Rows are points. To make a cloud, some directions were put in groups of two or more. Within a group, all points are equally far from the middle, so they leave a hole (a ring in 2 directions, a hollow ball in 3). The other directions are filled evenly. Then the cloud was stretched, turned, moved and blurred a little. Count the holes, and give their numbers of directions, smallest first.
(in the rows, 128 means zero)

Cloud (14 x 2)
[[101  98]
 [ 87 203]
 [167 135]
 [102 158]
 [118 135]
 [186 185]
 [140 122]
 [173  87]
 [ 64 137]
 [107 116]
 [128  85]
 [ 95 123]
 [108 102]
 [107 203]]
Holes: 0

Cloud (19 x 3)
[[132 186  90]
 [161  97  87]
 [ 73 105 123]
 [159 181 110]
 [104  97  81]
 [151 186 112]
 [ 88 182 125]
 [108 185 147]
 [138 190 103]
 [104 126 178]
 [ 90 155 168]
 [144 125  59]
 [139  78 124]
 [ 74 168 130]
 [151 128  61]
 [141 121  60]
 [152 185 118]
 [156  94 143]
 [140 189 128]]
Holes: 1 (3)

Cloud (26 x 4)
[[102 164 182 162]
 [125 175 103 118]
 [102 126 104  67]
 [127 126 157 185]
 [115 166 163 178]
 [ 64 137 120 102]
 [148  94 167  97]
 [132 124 121 192]
 [117  79 100  65]
 [ 50  95 130 142]
 [129 112 163 175]
 [ 67 138 108 118]
 [157 111 168  89]
 [145 124 174  72]
 [115  71 138  67]
 [ 81 125  94 165]
 [106  97  86 177]
 [126  74  77 152]
 [112  60 106  77]
 [113  70 113  65]
 [141  84 166 111]
 [104 176 187 139]
 [142 182 177 100]
 [ 74 103 175 152]
 [112 175 113 159]
 [177 127 153 104]]
Holes: 2 (2, 2)

Cloud (29 x 4)
[[111  79 152 171]
 [148  80 111 121]
 [ 66 112 115 162]
 [125 119 177 197]
 [182 156 157 143]
 [ 96 131 151  95]
 [170 113  89 120]
 [121 197 155 139]
 [136  69 106 157]
 [117 183  86 165]
 [111 186 169 132]
 [152 145 186 123]
 [129 163 105 209]
 [128 135 169 206]
 [100  86  95 179]
 [143  92 110 104]
 [181 106  90 148]
 [ 60 122 129 156]
 [157 141 120 212]
 [173 135 177 162]
 [174 120  98 193]
 [ 71 157 164 161]
 [103  91 161 181]
 [161  84  91 145]
 [163 154  90 116]
 [ 72 115  92 159]
 [189 135 130 176]
 [122  73 101 170]
 [111 117 113  90]]
Holes: 2 (2, 2)

Cloud (55 x 6)
[[150 117 178 165 141 110]
 [106  73 140 182 152 148]
 [130 112  72 131 119  67]
 [157 135  88 119 189 115]
 [ 58 123 109 167 173 135]
 [114 153 167  95 196 169]
 [ 92  61 148 145 128 114]
 [ 69  91 176 138 161  94]
 [ 96 102 144  88 146  61]
 [ 98 136 131  80  89  55]
 [ 71 175 166 138 167  92]
 [155 179 113 122  99 130]
 [ 68 150 161 107 160  64]
 [ 59 148 108 150 127 128]
 [173  75 127 144  87 122]
 [110  81 167  95  86 124]
 [ 95  72 148 158 198 144]
 [119 115 175 103 118 196]
 [168 154 132  92 163 185]
 [163 145  72 150 123 109]
 [128  76  90 105 132 133]
 [145 129 165 112 101 191]
 [158 146 189 120 149 156]
 [152 156 111 116 202 159]
 [129  95 132 141  73  73]
 [ 55 155 137 162 177 149]
 [ 93 127 139 116  82 162]
 [113 141  84 153  94 132]
 [137  90 139 146 211 194]
 [ 64 113 114 166 160 154]
 [ 71 123 178 147 116 100]
 [ 57 176 115 131 150 100]
 [158 138 120 145 215 169]
 [ 92 106 134 172 169 193]
 [119 151 184  98 191 146]
 [121  93 187 120 200 122]
 [150 128 165  70 160 102]
 [140 152 133 136 214 183]
 [140 122 158 142 200  83]
 [141  62 177 148 161 159]
 [152 130 165 146  95  98]
 [101 130 141 178 195 190]
 [134 107 188  91 183 127]
 [164 121 125 141 213 180]
 [121 112  86 150  93 147]
 [123 123 129  82  80 169]
 [150 107 113  89 116  50]
 [126 115 107 149 107  42]
 [123 142 121 166 226 144]
 [ 95  71 127 141 106  87]
 [166 113  68 116 102 124]
 [ 64 146 152 159 176 171]
 [135 174 160 144 121 129]
 [147 121 174  90 124 196]
 [127  99 170 176 198 121]]
Holes: 2 (2, 4)
